Each point is reached from the start by the listed moves, each made once or not at all, plus a little noise. Say if it took an odd or an even number of moves. Then give how often each move was made.
In the rows, 128 means zero.

Moves:
(1): [203  95 131 128 120  90]
(2): [141 162 117 123  85  95]
(3): [135 125 184 100 115 139]
Start: [154 111 125 136 124 126]
Points:
[237  76 184 110 104 100] => even (1, 0, 1)
[162 110 177 107 108 136] => odd (0, 0, 1)
[249 112 176 104  60  63] => odd (1, 1, 1)

Moves:
(1): [147 154 122  64  81 110 122 133 148  68 128]
(2): [122 154 113 136 148 137 132 129 124 119 130]
(3): [128 135 176 133 110 138 123 118 171 136 135]
(4): [183 133 124 157 109 132 119 156 129 164 105]
(5): [147  94 145 149 160 171 142 131 119 101 143]
(6): [122 142 119 105 125 154  85 115 124 146 103]
(7): [ 97 129 117 165  99 166 134 123 125 134 140]
(8): [ 93 139 147 133 133 121 113 159 126 109 125]
(9): [107 123  99 135 145 109 129 147 145 120 108]
(10): [136 112 123  94 127 139 142 163 139 152 110]
(11): [144 125  85 118 103 100  80 141 129 167 165]
Start: [144 136 142 157  99 149  88 109 112 134 129]
Points:
[209 167  82 180  80 134  34 152 112 206 139] => odd (0, 1, 0, 1, 0, 0, 0, 0, 0, 0, 1)
[158 150 128 192  59 108   7 191 175 187 123] => odd (0, 0, 1, 1, 0, 0, 0, 1, 1, 0, 1)
[170  99 144 127 125 227  74 139 116 147 101] => odd (0, 0, 0, 0, 1, 1, 0, 0, 0, 1, 0)
[179 123 118  66  54 178  16 159 187 124 129] => odd (1, 0, 1, 0, 1, 1, 0, 0, 1, 1, 1)

Moves:
(1): [132 128 130 117 129 142 140 125 105 127 126 125 110 150 133 116 132 126
 145 128]
(2): [122 131 125 130 137 111 128 118 117 124 122 135 123 144 123 122 125 148
 139 118]
(3): [126 124 126 121 142 130 123 126 109 119 124 122 128 134 145 117 138 125
 130 126]
(4): [133 114 134 143 125 121 127 128 129 122 130 135 129 139 121 122 124 134
 112 129]
(5): [128 128 133 125 130 130 126 117 132 134 121 122 135 135 128 121 132 134
 134 125]
(6): [126 124 127 126 128 136 124 113 117 132 133 128 120 126 122 120 132 123
 129 121]
(7): [130 115 133 126 121 113 127 133 114 123 123 128 133 127 126 137 133 129
 124 140]
(8): [132 131 127 117 139 125 132 136 135 116 116 138 129 126 132 132 144 127
 122 124]
(9): [132 139 131 134 115 135 123 116  96 130 120 114 114 135 134 118 134 123
 124 140]
(10): [129 133 124 118 129 135 137 134 119 113 132 110 128 139 119 117 138 140
 133 124]
(11): [130 136 113 133 121 150 122 132 122 132 119 132 131 126 128 129 136 136
 130 128]
(12): [140 123 136 131 122 119 127 127 132 128 128 133 137 111 115 118 116 129
 122 133]
(13): [121 123 127 117 133 127 128 129 136 125 129 122 117 136 115 116 112 132
 128 137]
(14): [136 126 112 131 129 125 122 124 113 136 133 131 127 137 135 124 139 134
 133 133]
(15): [118 126 113 143 114 124 136 140 141 131 127 140 140 119 130 127 133 115
 126 133]
(16): [131 129 129 121 120 126 124 133 121 130 132 133 128 135 122 128 119 126
 122 128]
(17): [132 124 125 126 133 123 122 125 127 123 120 119 133 137 129 135 126 125
 132 128]
(18): [129 136 128 132 145 130 122 115 121 132 127 125 135 139 127 131 131 131
 136 139]
(19): [128 131 125 127 132 123 114 139 123 117 123 125 125 135 131 129 143 126
 139 131]
(20): [136 135 127 128 125 140 125 109 131 125 132 131 136 129 136 124 130 136
 136 134]
Start: [126 115 137 121 140 126 127 144 137 123 132 122 130 117 128 118 123 129
 122 134]
Points:
[131 119 126  86 151 158 125 115  40  88 101 103  88 206 113  39 153 168
 134 125] => even (1, 1, 1, 1, 1, 1, 0, 1, 1, 1, 1, 0, 1, 0, 0, 1, 0, 0, 0, 0)
[147 118 124  95 163 142  93 132 131  89  92 115 149 134 134  88 149 147
 142 149] => odd (0, 0, 1, 0, 1, 0, 0, 1, 0, 0, 1, 1, 1, 0, 0, 0, 1, 0, 1, 1)
[130 113 111 154 123 111  87 128  56 111 100 128 134 170 113 107 151 137
 127 163] => odd (0, 1, 0, 1, 0, 1, 1, 0, 1, 0, 1, 0, 0, 0, 1, 1, 1, 1, 1, 0)
[137 110 128 119 152 118 137 114  76  89 106 110 109 183  90  55 135 147
 134 153] => even (1, 1, 0, 1, 0, 1, 0, 1, 1, 1, 0, 1, 1, 0, 1, 0, 1, 1, 0, 0)
[147  97 152  94 139 103 106 153  75  72 102  96 126 161 108  65 148 147
 105 164] => odd (0, 0, 1, 1, 1, 0, 1, 1, 1, 1, 0, 1, 1, 0, 0, 1, 0, 0, 1, 0)
[136 143 106 128 146 123  93  96  76 122 110 135 134 167 139  85 179 144
 155 153] => odd (0, 1, 0, 0, 1, 1, 0, 1, 1, 0, 0, 0, 0, 1, 1, 1, 0, 1, 1, 1)
[136 136 133 118 134 126 111 104  83 118 111 118 121 176 114  60 123 147
 165 172] => odd (1, 1, 0, 0, 1, 0, 0, 0, 1, 0, 0, 1, 1, 0, 1, 1, 0, 1, 1, 1)
[166 129 110 107 170 140 107 123  49  79 111 132 133 196 130  63 175 184
 157 146] => odd (1, 1, 1, 1, 0, 0, 0, 1, 0, 1, 1, 1, 0, 1, 0, 1, 0, 1, 1, 1)
[147 134 103  94 135 184 101  98  50 109 112  74  99 194 129  58 169 157
 178 156] => odd (1, 0, 0, 0, 1, 1, 0, 0, 1, 1, 1, 0, 1, 1, 0, 0, 1, 0, 1, 1)
[147 117 106 113 140 150 102  83   7 114 104 108 106 181 159  79 168 153
 163 152] => even (1, 1, 1, 0, 0, 1, 1, 0, 1, 0, 1, 0, 0, 1, 0, 0, 1, 0, 0, 1)
